Each row is a point. The points of each table are mixes of a few directions, plus a little noise. How many directions does each table use, and how many do they share? Where both have some left over, give the other angles between the two spaces (their principal angles), to ten degrees, smallest first.
In the rows, 128 means zero.

First (7 x 3):
[[ 53 111 106]
 [ 91 151 100]
 [166 108 155]
 [160 132 139]
 [ 87 122 114]
 [167 147 134]
 [171 124 148]]
Second:
[[134 161 154]
 [127  83 146]
 [119 164  61]
 [131 106 151]]
Directions: first 2, second 2, shared 1; angles 60

First:
[[136 132 123 134 116 123]
 [141 134 120 137 109 120]
 [128 128 128 128 128 128]
 [140 133 121 136 112 121]
 [ 41  87 181  70 249 177]
 [138 133 122 135 114 122]
 [140 134 121 136 111 121]
 [145 136 118 139 105 119]
 [143 135 119 138 108 120]]
Second, 8 rows:
[[115 143 120 124 149 127]
 [107 127 101 130  91 151]
 [134 136 159 126 229 124]
 [153 144 112 151 118 123]
 [135 120 121 155 147 170]
 [112 110 145 101 111 115]
 [ 98 106 144  96 115 127]
 [169 138 120 141  62  87]]
Directions: first 1, second 4, shared 1

First, 10 rows:
[[117 107 126 131 128  84 137 122  33 180 154]
 [141 104 160 156 114 139 137 149 133 138  90]
 [127 114 158 157 102 144 148 149 116 134  98]
 [151 106 156 138 122 135 125 134 144 142  93]
 [ 94 169  81 108 140 124 127 117 124  96 182]
 [157 128 101 107 178 129  83 125 223 101 130]
 [105 134 108 151 136 124 136 155 114 116 152]
 [153 132 141  90 125 134 115  90 155 133 111]
 [159 127 123  88 150 121  97  94 172 131 123]
 [ 76 160 127 153  80 147 176 144  65 110 146]]
Second:
[[135 122 102 122 142  88 118 116  76 163 156]
 [ 97 153 111  91 135 167 134 123 209 105 140]
 [ 89 146  92 119 144 137 135 142 153 115 165]
 [135 124 154 140 115 144 133 133 139 112 102]
 [125 129 163 125 111 156 137 123 153 103 101]
 [171 109 123 170 128 107 115 152 107 148 108]
 [126 110 121 162 133  70 129 136   7 155 159]
 [143 120 151 102 120 113 123  90  95 147 120]
 [133 138 134 122 123 170 129 137 211 104 101]]
Directions: first 4, second 4, shared 2; angles 30, 40

First, 11 rows:
[[158 139 100 110 127 121 173  69 124 178 177 133 103 125]
 [130 127 144 127 135 113 116 127 130 121 114 111 136 119]
 [129 131 128 101 135  97 113 102 128 136 101  83 121 125]
 [197 107 154 180 136 146 128  75  79  59 164 187 138 138]
 [119 173  97 188 107 153  92 249 211 169 113 101 167 163]
 [ 54 132 166  82 136 128 190 129 137 105  92 155  79 130]
 [129 131 146 136 131 113 104 147 140 118 101 102 144 125]
 [126 106  99 132 122 162 103 126  88  89 135 164 127 147]
 [133 135 116 138 127 125  97 145 140 124 106 104 139 142]
 [104 101 127 116 121 144 136 147 103 134 157 155 138  94]
 [129 127 129  97 131 104 157  95 126 171 146 108 115 100]]
Second (11 x 14):
[[181 154 109  87 130 108 119 129 110 120 125 121 135 141]
 [203 163 102  69 132  98 114 128 100 119 126 117 139 148]
 [218 195 101  57 138 103 124 127 105 104 109 124 126 141]
 [182 159 109  84 131 108 120 129 111 118 123 122 133 140]
 [105 157 142 145 139 150 152 128 150 111 104 146  98 104]
 [ 59  94 152 182 124 155 140 128 153 138 131 137 119 110]
 [143 106 118 115 120 112 110 128 111 141 146 114 150 145]
 [102  63 129 149 111 118 106 129 118 159 163 111 158 145]
 [ 36 118 166 200 135 176 162 127 173 124 110 153  92  89]
 [143 121 122 116 125 118 118 129 118 133 137 121 139 138]
 [ 35  79 159 201 122 162 141 127 158 144 135 139 117 106]]
Directions: first 6, second 2, shared 0; angles 40, 60

First, 9 rows:
[[155 123 150  73 108 123 100 114 147 122 120 149 115 129 149 132 122 163
  101 139 113 142 136 161]
 [ 80 139  93 223 162 136 175 151  93 141 145  91 149 128  91 119 136  69
  172 109 155 107 115  72]
 [145 123 138  97 118 125 112 121 141 124 124 140 121 128 141 132 126 147
  116 135 121 136 131 147]
 [128 128 126 129 129 127 129 128 127 128 129 127 127 128 127 128 128 126
  128 128 129 127 127 126]
 [180 116 166  19  91 118  72 100 169 113 109 169 104 130 169 140 118 194
   76 151  99 153 142 193]
 [166 121 157  47 101 120  87 107 158 116 112 159 109 127 160 136 121 178
   90 145 108 146 140 177]
 [ 70 142  83 246 168 139 187 159  88 145 149  82 154 127  84 115 139  55
  183 104 160  99 112  57]
 [147 124 139  96 117 125 113 119 140 124 121 143 120 129 142 132 122 148
  112 135 120 135 132 149]
 [ 83 138  93 223 160 136 175 151  96 142 145  92 150 126  93 118 139  70
  172 107 154 106 118  71]]
Second (8 x 24):
[[167 144 132 110  94 120  82 143 143  68 135 123 175 104 195 107 115 105
   91 129 105 165 129 125]
 [138 144  87 126 137 167 145  96 146 189 138 127  85  99 127 118 148 120
  131  98 153 149 106 107]
 [ 95  98 176  99 131  88 124 147 102  97  98 156 118 180  89 165  96 191
  139 156 106  91 160 166]
 [ 71 133  99 187 165 139 177 140  92 155 130 114 112 138  73 137 122 113
  174 104 149 103 124  85]
 [159 100 167 183 124 105 133 132 146 124 150  99 195 144 137 109 187  75
  121 188 137  90 119 169]
 [105 138 110 168 142 131 147 141 110 128 135 114 138 126 115 124 126 103
  148 115 136 122 123  99]
 [162 177  78  58 102 166  90 107 150 123 128 145  89  69 190 113  91 143
   94  68 119 210 118  90]
 [128  95 173  97 128 106 126 116 134 138 112 150 112 165 101 151 137 175
  125 166 120  94 145 184]]
Directions: first 1, second 4, shared 1

First (11 x 32):
[[ 90 109  89 142 125 125  75 181 112 128 156 147 158  89 112 176 150 106
  144 176 168 113 138  97 138 114 130 147 171  92 158 145]
 [132 108 162 150 136 146 119 102 141 104 111 107 144 114 154 141 130 154
  126 140 146 145 159 106 139 139 129 117 116 137 146 140]
 [131 147 118 110 111 105 123 149 121 125 156 144 121 174 109 114 139 139
  137 133 105 157 109 119 114 107 134 106 124 111  94 160]
 [112 100 150 151 128 131 110 128 145 113 110  98 190 145 137 127 167 132
  128 144 154 109 147 108 131  75 110 115 155 127 161 125]
 [133 151 136 123 130 141 161 120 144 126 125 154 119 134 117 119 120 138
  146  99 126 119 119 120 127 154 126 134 155 136 120 125]
 [149 108  99 112 116 104 109 104  54 176 120  83  52  83 148  93  88  68
   43 151  93 107  94 249 140 132 132 157  26 164 143  73]
 [135 134 133 128 137 138 137 119 137 123 127 135 113 113 135 143 109 142
  137 118 125 148 140 115 128 161 139 129 117 127 115 135]
 [128 124 151 139 130 140 139 112 143 118 113 121 147 136 134 119 138 139
  131 121 138 116 135 120 133 123 118 124 144 140 142 124]
 [132 132 123 119 147 126 141 131 151 134 119 124 131 128 134 150 111 131
  140 103 119 145 145 115 112 136 137 125 120 112 101 120]
 [127 141 118 119 134 128 148 134 139 139 126 141 126 131 118 129 121 121
  140 104 124 117 121 129 121 134 126 136 145 124 117 115]
 [137 154 131 114 110 123 147 127 122 125 146 155 107 161 110  97 131 139
  135 119 110 132  99 132 125 133 126 120 137 136 110 145]]
Second:
[[107 113 147 130 163 133 118 151 134 146 123 113 137 116 114 139 134 105
  117 161 127 128 117  82 112  85 119 134 127 141 145 103]
 [152 147 144 129 149 124 169 132 103 153 128 128  64 124 123 139 120 152
   99 126  87 149 136 101 140 181 127 122 113  88 122 179]
 [117  93 171 139 131 125 129 172 137 147 124  97 140 117 147 125 155  87
  108 170 156 114 153  74 168  52 126 146 123 148 183 109]
 [120 108 131 137 111 142 138 125 127 133 107 118 140 139 150 117 129 148
  152  99 107 117 136 159 125 129 124 112 131 145 115 113]
 [109 139 137 142 151 119 137 117 125 120 119 138 113 136 117 115 118 104
   98 150 128 128 111 101 117 141 103 130 130 115 128 140]
 [134 168  97 138  97 108 140  73 119  79 131 170 111 157 130  96 104 130
  116 103 141 126 119 175 132 206 114 123 137  98  98 172]
 [117 125 127 127 143 133 120 129 131 132 125 126 136 125 118 134 126 127
  132 133 122 129 116 121 108 118 124 126 130 135 123 113]
 [146 104 115 110  98 149 113 143 135 143 131 109 159 119 145 145 142 167
  182  90 119 125 147 176 131 105 160 118 127 157 120  97]
 [149 153  84 101 109 120  89 111 140  99 163 151 152 119 107 143 125 131
  148 120 166 136 117 163 120 134 154 139 134 125 117 125]]
Directions: first 6, second 5, shared 0; angles 30, 50, 60, 70, 90
